Each point is reached from the start by the listed moves, each made once or not at all, plus a little noise. Say if it took an odd or an even number of moves. Then give how often each move was made.

Moves:
(1): [ 0.17 -0.11  0.11  0.23  0.20 -0.15]
(2): [-0.08  0.28  0.56 -0.05  0.13  0.33]
(3): [-0.13 -0.08  0.48 -0.32 -0.19 -0.46]
Start: [-0.15  0.35 -0.02 -0.01 -0.07 -0.17]
Points:
[-0.14  0.20  0.56 -0.10 -0.06 -0.76] => even (1, 0, 1)
[-0.37  0.53  0.99 -0.39 -0.05 -0.32] => even (0, 1, 1)
[-0.20  0.64  0.55 -0.06  0.09  0.19] => odd (0, 1, 0)
[-0.19  0.43  1.13 -0.07  0.07 -0.43] => odd (1, 1, 1)

Moves:
(1): [ 0.01 -0.28 -0.11 -0.13  0.19 -0.26 -0.33  0.12  0.13 -0.28 -0.02 -0.60]
(2): [ 0.01  0.20 -0.38 -0.42 -0.47  0.00 -0.14 -0.20  0.14 -0.57  0.13  0.03]
(3): [ 0.27  0.21  0.39 -0.04 -0.38 -0.22 -0.12 -0.05 -0.22  0.09 -0.17  0.10]
(4): [ 0.26  0.04  0.13  0.32  0.21 -0.01  0.13 -0.13 -0.09 -0.09 -0.09  0.07]
(5): [-0.15  0.09  0.11 -0.05  0.28 -0.11  0.01  0.13  0.02 -0.17 -0.40  0.17]
(6): [-0.28 -0.23  0.08  0.01 -0.07  0.11 -0.64 -0.45 -0.56 -0.23 -0.37 -0.01]
(7): [-0.29 -0.21 -0.08 -0.13 -0.01 -0.16  0.27 -0.39 -0.03 -0.28 -0.01  0.12]
(8): [ 0.18 -0.02  0.29 -0.11 -0.38  0.45  0.16  0.42  0.00 -0.01 -0.10 -0.04]
(9): [ 0.08  0.03 -0.18  0.06  0.10 -0.18 -0.21 -0.04  0.53  0.02 -0.33  0.11]
Start: [-0.03 -0.19 -0.27  0.04 -0.10 -0.19  0.16 -0.16  0.07 -0.22 -0.07 -0.05]
Points:
[ 0.41 -0.46  0.33 -0.01 -0.47 -0.37  0.25 -0.20 -0.14 -0.81 -0.47 -0.36] => odd (1, 0, 1, 1, 0, 0, 1, 1, 0)
[ 0.48 -0.11 -0.05 -0.62 -1.12 -0.20 -0.25  0.08  0.10 -1.00 -0.25 -0.54] => even (1, 1, 1, 0, 0, 0, 0, 1, 0)
[ 0.44  0.17  0.16  0.35  0.11 -0.69  0.01 -0.29  0.33 -0.36 -1.04  0.41] => even (0, 0, 1, 1, 1, 0, 0, 0, 1)
[ 0.30  0.09 -0.42 -0.16 -0.65 -0.74  0.09 -0.99  0.41 -1.06 -0.56  0.34] => odd (0, 1, 1, 1, 0, 0, 1, 0, 1)
[ 0.11 -0.44  0.31 -0.21 -0.38 -0.44 -0.98 -0.06 -0.01 -0.78 -1.52 -0.33] => even (1, 0, 1, 0, 1, 1, 0, 1, 1)
[-0.06 -0.20 -0.44 -0.46 -0.93  0.17 -0.67 -0.43  0.15 -1.01 -0.78  0.02] => even (0, 1, 0, 0, 0, 1, 0, 1, 1)

Moves:
(1): [ 0.17  0.07  0.31 -0.27 -0.02 -0.08 -0.02  0.12  0.24 -0.03 -0.06  0.24
 -0.16 -0.02 -0.11 -0.10 -0.06  0.35 -0.10]
(2): [ 0.05  0.34  0.27  0.37 -0.29 -0.28  0.05 -0.18 -0.15  0.14 -0.06  0.07
  0.33  0.47  0.28  0.05 -0.25 -0.11  0.13]
(3): [ 0.40 -0.08  0.15  0.18 -0.12  0.43 -0.05 -0.05 -0.35 -0.26 -0.15  0.08
  0.12 -0.05  0.16 -0.15  0.16 -0.21  0.19]
(4): [ 0.17  0.12 -0.73  0.19 -0.19  0.03  0.42  0.07  0.05  0.07 -0.41 -0.28
 -0.22 -0.12 -0.15  0.01  0.16 -0.02  0.56]
(5): [ 0.25  0.24 -0.08  0.06  0.34 -0.22 -0.03 -0.12  0.03  0.23  0.00  0.06
 -0.22 -0.01  0.35  0.02  0.03  0.27  0.11]
(6): [-0.29 -0.30 -0.05 -0.02 -0.05  0.15  0.14 -0.17  0.15 -0.32  0.02 -0.14
 -0.12 -0.09  0.14 -0.18 -0.38  0.15 -0.44]
(7): [-0.09 -0.05  0.26 -0.33 -0.08 -0.10  0.36 -0.24  0.01  0.32  0.27  0.07
  0.00  0.09  0.15  0.00 -0.20 -0.23  0.15]
(8): [-0.06 -0.51  0.28  0.09  0.46 -0.23  0.03  0.38 -0.06  0.03 -0.41 -0.25
 -0.10  0.13  0.26 -0.05 -0.20  0.27  0.08]
(9): [ 0.07 -0.61  0.44 -0.12  0.00 -0.34 -0.20 -0.21  0.05  0.33  0.07  0.17
  0.24  0.21  0.25 -0.50  0.13  0.50 -0.28]
(10): [ 0.10  0.04 -0.02  0.01  0.20  0.16  0.03  0.15 -0.27  0.08 -0.31  0.31
  0.21  0.06  0.05  0.09 -0.07  0.08 -0.10]
(11): [ 0.08  0.04 -0.10  0.13  0.13  0.04 -0.41  0.51 -0.14  0.25  0.22  0.06
 -0.01  0.27  0.16 -0.15 -0.50 -0.12  0.01]
(12): [-0.32  0.01  0.07  0.15  0.14 -0.07 -0.16  0.12  0.06  0.11  0.04  0.32
  0.23 -0.11  0.18 -0.35  0.08  0.03  0.40]
(13): [ 0.31  0.24  0.02 -0.35 -0.03  0.25  0.31  0.01 -0.12 -0.04  0.19 -0.25
  0.16 -0.28 -0.10 -0.09  0.02  0.55  0.11]
(14): [ 0.15  0.28  0.04  0.07  0.10  0.20  0.16 -0.01  0.01  0.14  0.16 -0.03
 -0.25  0.41 -0.31  0.06  0.21  0.03 -0.02]
(15): [-0.02 -0.17 -0.36 -0.18 -0.05  0.07 -0.03  0.06 -0.17 -0.06  0.05  0.15
 -0.08  0.29 -0.03  0.18 -0.03  0.14  0.29]
(16): [-0.24 -0.12  0.10  0.22 -0.13  0.07 -0.12 -0.42  0.50  0.55 -0.21 -0.06
  0.21  0.16 -0.28  0.62 -0.47  0.04 -0.25]
(17): [-0.13 -0.22  0.22 -0.10 -0.24  0.25  0.12  0.33  0.22  0.12 -0.15  0.13
 -0.09  0.20  0.09  0.27  0.32  0.04 -0.12]
(18): [-0.37 -0.04  0.11  0.32 -0.46 -0.27 -0.08 -0.05 -0.30  0.34 -0.09  0.23
 -0.21 -0.10  0.12  0.09  0.19 -0.08  0.30]
Start: [ 0.44  0.29 -0.28 -0.13  0.05  0.20  0.02 -0.50 -0.03 -0.33 -0.39 -0.11
 -0.06  0.05 -0.48  0.06  0.18  0.09 -0.17]
Points:
[ 0.31 -0.91  1.35  0.29 -0.45  0.17  0.56 -0.56 -0.69  0.68 -1.06  0.58
 -0.02  1.42  0.80 -0.21  0.08  0.56 -0.24] => even (0, 1, 1, 0, 0, 1, 1, 1, 1, 1, 0, 0, 0, 1, 0, 0, 1, 1)
[-0.09 -1.02  0.93 -0.05  0.77  0.06  0.29 -0.82  0.68  1.27 -0.92  0.50
  0.03  1.15  0.41  0.16 -0.40  1.22 -0.69] => even (0, 0, 0, 0, 1, 1, 1, 1, 1, 1, 0, 1, 0, 1, 0, 1, 1, 0)
[ 0.86  0.63  0.38  0.03 -0.64  0.78  0.17 -0.89  0.06  0.40 -0.57  0.03
 -0.17  0.21 -0.96  0.46  0.28  0.78  0.00] => even (1, 0, 1, 0, 0, 0, 0, 0, 0, 0, 0, 0, 1, 1, 0, 1, 0, 1)
[ 0.31 -0.80 -0.22  0.43 -0.49 -0.24  0.22 -0.28  0.02  1.31 -1.16 -0.22
 -0.21  1.14  0.67  0.39 -0.83  1.75  0.27] => even (0, 1, 0, 1, 1, 1, 0, 1, 1, 0, 1, 0, 1, 0, 1, 1, 1, 1)
[ 0.82  0.02 -0.08  0.32 -0.06  1.26  0.49  0.39 -0.10  0.41 -1.38  0.18
  0.13  1.41 -0.11  0.34 -0.88  1.23  0.48] => even (1, 1, 1, 1, 0, 1, 0, 1, 0, 1, 1, 1, 1, 1, 1, 1, 1, 0)
